Each wall is flat, endless, passes through zero and stands at right angles to its row. A trip goes straight from one point to another. Which walls does it cross, in order?

Walls:
(1): [ 23 -22 -12]
(2): [ -1 -46 -14]
(3): [16  3 -1]
(4): [-30   4   8]
(5): [-22   6  16]
(6): [-25   9  20]
(7): [-11  -8 -10]
Trips:
[-22  38   1] to [-24  28  17] -> none
[ 25 -14 -24] to [ 21 -28 -16] -> none
[ -8  29 -10] to [  4  -2 -20] -> 7, 3, 5, 6, 4, 1, 2
[  2  29 -16] to [-38 -15  19] -> 4, 6, 5, 3, 7, 2
[20 15  6] to [ 9 13 12] -> 1, 6, 5
[-31   5  34] to [-20   3   4] -> 7
[ 15 -20   2] to [-42 -60  16] -> 7, 3, 4, 5, 6

Walls:
(1): [ 24  -6  28   2 -15  -4  22  22   0  17 -22]
(2): [-18   6   1  22   6   1   1  13   6 -12  -3]
(3): [ -4   4   3 -18  -1 -26   0  20   5  -5  -2]
(4): [-22   8 -24   0 -14 -14  -3   8  22  28  -2]
(5): [-22   6  16 -10 -22 -19  27   7  -3  37 -43]
(6): [ 10  18  -4 -24  12 -20  21 -36   6 -18 -26]
Trips:
[-23  -1   8   3  -7   6 -35 -10  14  12 -20] to [-12  15  18  16  -1   5  -9   2  13   1   8] -> 5
[ 27  21 -19 -12  22  -4 -29  -6 -16  22  -3] to [ -9  -2  -5  -8  36  14 -20 -60   1 -10 -26] -> 4
[-25 -14   4  14  -6  17   3   1   0 -20  16] to [ 15 -14 -10  20   4  -9  16 -15 -13  18  -6] -> 1, 5, 2, 6
[  0 -20  16 -36 -28  -9   0  10  31 -15   9] to [-15  -2 -13  47   7 -26 -16  -4 -31   8  -7] -> 6, 2, 1, 3
[-11 -23 -22   9 -17   8   8   0  -3  23  11] to [ 10 -29   1  36 -24   5 -11  10 -26 -21  46] -> 5, 2, 4

Walls:
(1): [ -3 -17  30   1  -9  17   3   6   3   7 -18  -2  32   2   7  -7  15 -10
 -12 -35 -16   6  13  21  -5 -29  11  -5 -14 -19 -27   1]
(2): [-15  -9 -12  14  24  15  -6 -13 -24   8 -11 -18  -7 -21   1 -15  20  -2
   0  -3  48  -4  10  25  36 -31  15 -19  -1  21  37  30]
(3): [-36 -15  20   3  15 -22  -6  17  -9  26  -2  -3  -3 -14  -1  -5  -1 -36
   6   1  11 -21   4  17 -40  -5   0   2  13  -7   0 -16]
(4): [-31  12  -3 -16  10  28  -7  29 -24 -40 -10 -18  25   0  21 -15   0  -5
   9 -18  18  20  -6 -26  17  -1  -5  21  -5  21   7   8]
(5): [  3  24 -23   1 -17  15  -1   9  -3 -12 -19 -16  43 -21 -29  11  -5  26
  22  37 -22   5  14   8   3   1 -15 -16 -15   7 -39  15]
(6): [-24  -5   3   8 -28 -11  12 -17   5  26   6  -6  13 -14   6  -6  -5  -6
 -11 -14 -36   8 -21  13 -16 -11   0 -25  -2   3  -8   7]
Trips:
[ 31 -12  37   9  -3  35  22  -5   3  -1 -10  11   4   1   9  25   2 -31
  29  35  -3  -5  21  10  24  10 -17  -8 -22  10 -50  21] to [ 23  -4  17   3  -5  22  19  -5 -12 -11  10   0  14   7  -3  13 -16 -34
 -27  -7 -27 -21  10 -23  -7  -1   6 -27  18  -7   2   2] -> 6, 5
[-27 -10  24  28   0 -10   2   4  -8  13  11  20  26  27   7  26  11 -17
  35  -5 -16  11  -6   9 -12 -18 -17  11   5  25  33  27] to [ 16  -4  -4   5  17  -6  21  -5 -29 -18  -9  -6  10 -35  -9  39  23 -36
 -14 -11  23  -7 -16  36 -37   7  21   8   4 -10   7 -12] -> 4, 6
[ -3 -19  20  31  11 -28   5  28  -4 -30  24  -3 -19  11   0 -20  13 -13
  -6 -15  31   6  -4  -4   2 -14 -25 -39  21 -20  -5  44] to [-10 -24 -15 -22  -1 -21 -20 -10  -5  36 -21  12 -22  22   6 -14  -6  12
 -10   1   0  11   3  -7  -2 -12  -8  -6  -3 -44 -26  17] -> 4, 6, 2
[ 11  -8  17  -5  21  22  -3 -21 -27 -15  17 -38  11 -14  -3   9  -3  16
   9  17 -14  21  -1 -19  14   4 -12  18   5 -22   7   6] to [ -5  -4   7   6 -12  13  18   1   4  19 -16  -9 -18  -1 -22 -19  33  -2
 -15 -10  15   5   4  -4  16   1  20  -3 -14  -6  32  -4] -> 5, 1, 4
[ 18  18  20  37  -5   8   1   9  -3 -22 -32   2  34  33  15  10 -32 -12
  -2 -28   0  -5  26  25   3  -2  -5  -5 -13   0 -20  14] to [-15  12 -13 -18   9  14  -3   0 -13 -14  -8 -19   5  23 -10 -15 -11  10
  -2  -2 -16   4   7 -12  10 -11   6 -16  -5  -3   6 -20] -> 2

Walls:
(1): [-11  13  -6  -3  12 -27 -10   4  16 -41  36 -16 -12  19  -9 -19   2  15
 -40  39  38  14  15 -11  17  27   3   3 -11  -8 -34  -3 -27  -6 -18  24
 -22  10  20  17 -35   3  14  -6 -11 -17   7  -3]
(2): [-49  32  -1  -6  11 -18  16  22 -13   9  27  11 -20  21  19   1 -35  21
  -1  -4   2 -29  -5 -24 -32  -9  -4 -19   6 -11  27 -18   5   1 -10   0
   2  32   3  -7  -9  -8  15  15 -25   2  24  -9]
(3): [ 11  25 -12  23   6   5  24  15  24  -4  14   0  -8  -4  13 -34 -24  49
  25  -9   6  32   3  22 -27  -1 -30  13  -2  22  11 -21  53 -20 -20   0
  -7  17 -14 -20  13 -24 -17 -24  18  -5  -9 -10]
(4): [-25 -22  19  44  26  -2   0  12  12 -18   6 -21  15   5  10  -5  -9  21
 -13  33   1  -3   5   6  13  -5   2  13   2  -1  -6  22 -19   7   2  -2
  -2  10   7 -10  12 -13  -2  -1  17  -2  -4  -5]
(5): [  2 -42 -11  31  -1 -19   5  -3 -17  -2  -3   9 -24   2   6  35  24  30
  14  -4 -16  24  24  31 -47   4   3 -16  -7  24 -37 -31   6  -6   1 -45
  -7  44  14  10   0   6 -12  -6 -12   2  31  23]
Trips:
[ -2 -16   1 -25   2  35  -9  -5   3 -16  10 -19  26 -16 -16  -4  -1  -5
   9  -1  19  14 -13 -23  28 -13 -17  14  11  -9   3  19  -6   4 -25   0
  22  21 -16  46   3 -11  11  14   0 -25 -12  48] to [ -4 -15  10  33  -5 -14  -8   8   4 -10  17 -50 -34   3   8   4   6 -36
  -7  17  -6 -12   3  10  21 -19  32   2   6   0  11 -33   6  -4   6  41
 -24  15 -19  28 -12   8 -14   2  28 -21 -26 -11] -> none
[-28  15  37  -6  -8  28  -3  -3  -2  39 -25  14  22   6   0   0  -4   6
 -10 -13  13 -20 -30  11 -14  -4 -14   4  24  -4  -4  13 -27 -21  -5   6
  10 -30  -7 -22  10   4  43  27 -18 -16 -13  -6] to [-26  27  23  14 -16 -47   2 -47 -23  18  27  13  17  60 -15  27  31  19
  19  14  -6 -25  13  12   0   8 -11  10   9  43  18  15  17  13  19  49
   5 -11  29   8   4 -24   0 -31 -16   5  46  -9] -> 4, 1, 5
[ -5 -37  12 -25 -12  12   4  -8   7   7 -20  -6  36 -45 -13 -16  11   1
  17 -12  24  13 -14   5  16 -13 -55  -9 -20 -14 -12 -19   9   2  -3  -9
  -8  -5  42 -22  18  -4  -8  11  11  10  -3  -6] to [ 25  35  -6  46  -2   2  -8  16 -33 -18  13  29  19  -9 -11  10  10 -23
  11  -7  28 -45  29 -17  13 -15 -13  12   7 -10  15  40   2 -27 -17 -14
  11   1 -29   6 -17  -7  18  34  -2  24  -5  42] -> 3, 2
[ -6 -12   5 -21  17   6  10 -25  31  -6  21  45  -6  14 -52   3 -18 -12
 -30   3   6   4 -10  -6   8  -4  16  35 -15  -7   9  -4  23  28 -23 -15
 -31  -8  21 -26   0 -14  14 -29  22  -8   9 -10] to [ 22  36 -22   2  -8  -6  54   4  32  14 -34 -12  10 -31 -11 -20  -8 -17
 -11  24   2 -12   5  15  -1   9  -3   6 -25  13 -11  -1   8 -12  15  45
  10   9  40   4   0 -12   3   4  -5   3  -6  17] -> 4
[-38  31   9  13  14  24 -23  15  -9 -11 -27  18   1   7 -17 -11  -4 -12
   5 -31 -14  -8 -19 -15  -1 -13  19 -10 -17   2  17  -1   8   6 -11  19
   4  22   8  46 -35 -12  35  35  -9  -6  24 -15] to [ 25  36 -32 -22  15 -25 -13  23  -4  11  12  41  -8   4  29 -32 -11   0
  -2  33 -26 -27   3 -14  -3  -4  36  10  -4 -27   5 -23   2  -3 -17 -14
   9  16   9  23   7  -5  12   4 -16  -5  13 -26] -> 3

Walls:
(1): [  6  -5 -25 -16   2 -10 -18  -9 -28  21  24 -18  -4  -3   5   6  -4  -2
 -10  -4 -13  -4  -5 -18  13 -11   1  12   3 -25  13  -9  11  33  36 -25
 -13  -5  25 -15  -4   4  -2  -4  -3 -23  15 -29]
(2): [ -4 -25  22 -12   4  19  26 -15   7   7  27  -2  13  13 -20 -14  11  19
   2  15   2 -20 -24   3   8 -11   7  -5   6   9   0   5  22  28   8 -12
  -5 -12 -13  -6 -19  13   1 -13   3  18  25  25]
(3): [  4  14  10  -7   4  -4  13 -15 -10  32  -8   3 -10  -5 -12  -4  -3  10
  -9  15   2 -18  16 -45  19  -8  10  -9  20  18  -7 -20   9  12   8  -1
   7   4   7   2  -1 -11  -7   2  12 -13  -3  21]
(4): [  4 -15  30  -1 -23  10  20 -15 -37  10  17 -40  -7  -9  14 -12  -9  11
   2  36  22   1  11   3   1 -15  -1 -53  14 -26   1 -11  21   2   5  -1
  -2  -1 -10  -2   7   0  -8  -2  21  -3 -11  11]
(5): [ -5  -5  60   1  15   4  -8  -6  -9   5 -18   7  -2  -9  16   3  37 -10
  -5 -16 -10  10  -1 -13 -11 -27 -17 -12 -31 -12  -3  -5 -14 -12  13 -14
  19  10  -2   7  14  20   3 -29 -22   4  21 -32]
(6): [  8  -5   4  -2   7 -15   0 -15 -22  16  -7  16   2 -42  -1  17 -21   9
   5  -5  22 -35 -19  -2   6 -18  12  16  -3   5   5  11 -23  17  11  -6
 -29  -1  -8   1 -37 -10 -13 -32 -14 -29  14 -17]
Trips:
[ 10  16   3 -41  14 -10  11  -2  16   6  12  12 -11 -19  19  17   8  -8
   5  -2  -2 -13  25   7  -1   8  10 -14  -9 -13 -18  12  22   1   0  -3
   9  -6  15   0  -5   3 -29   5  -8   0  -3 -21] to [ 24  28  -5 -15  23 -12 -14  -4 -31  -7 -16  12  -4 -19 -18  20  10  27
  -7   2   9  -8   0   6   2   2 -20  -3  22 -11   2   1  12 -15   5  11
 -14   9  19 -20 -17 -21   4  14 -15 -13 -13 -18] -> 4, 5
[  2  -8   1   7  12   3   2  23   1  -6  -3 -25  25 -10  28  34 -19  -5
  -4   2   4 -13  26  34   4 -25  -4 -10   2 -18 -32  -2   3  -3  -2   2
 -10  11  -7   3  -4   3  16   1 -25   4 -11  16] to [-13  24   3 -20  -4  -1  16   4  -8 -23   4 -10 -11 -33  -3  13  26   5
 -12 -34  -4  15   1  -7   4  32   0  23   6  -9  13  29  10  11 -16  12
 -13   2   5  15  28  -3  -8   6   8  11 -44  -1] -> 5, 6, 4
[ 25  -4 -25  -5  -6  11 -10   4  13   1 -13 -14   3 -11  -7  59  -1 -11
  -5  -3  12  -1  -6 -15  13   7  -4 -29   4  -8 -24 -17  15  -4   5 -11
 -13  14  -6  -7   5   3 -11   7  27  23  12 -21] to [ 10  -8  -1  -2  13 -13  28  -2 -15   2   2  11  17 -22  -3  -4 -22   5
  21  17  14 -25  15   3  10  10  12  -7   0 -16  -5 -25   3 -47  17   4
  10 -14  -7   9  27  -2  15   3  11 -35 -27   0] -> 6, 1
[-33  23  24  21  19 -10  15  -3 -12  -9 -13  -1  -6   3  -8 -35  11  26
   7   5  -6  14  11   5  -2   7   2  22  13   6 -24  27 -39 -35  -8   2
  23   0  42   8  12   8   4  -5 -12  26  46   2] to [ 13 -15  26 -18  10   0  16   2  -8 -11 -11   5  14   0  -6   4 -24   4
   0 -10  -6  11   3  29  11  -7   5  -8  -9 -24   1   2   4   4 -13  -7
  -7   3   1  -9  -8 -11   1  22 -20  -9  -8   2] -> 2, 4, 6
[ -5   3   8   3  26   7  -6   3 -11  -1  21 -23  18  -5  -7 -25  -3  36
  -1  -6  -3  -9   7  21  22 -21  -3   1 -17  21   4  23  12   3  10  29
 -13 -17  -9 -25 -22 -20 -10  -9   8   0  -1 -32] to [-29   9  -1  13  15  20 -11 -10  -8  -8 -12 -10  36   4  10 -10   5 -10
   5  27 -14 -10   5 -30   4   4  23   6  19   6  28 -15   8 -23   3  -9
 -10   5  10  16 -19 -11  17 -19 -11   1   4   2] -> 3, 5, 4
[ 28 -10 -13  11 -15  33  19 -11  -9   4  29  13  -4  20  19 -16 -21 -14
 -21 -17 -12  26  32  14  20  12   8  10   1  -9   2  12  23 -31  -7  11
  -3 -11 -11   2  -4 -25  14  -6 -15   3 -12 -10] to [ -9   7   0  11  16   4  -1 -16  22  10  21   2  15 -25  15 -19  23  13
  21  15 -19  13  29  -2   9   3   9 -18  -9   5  -9  14   6  -8 -18  23
  23  -6  -5 -17 -10  13 -10   4  -7  22  -5   5] -> 2, 5, 3
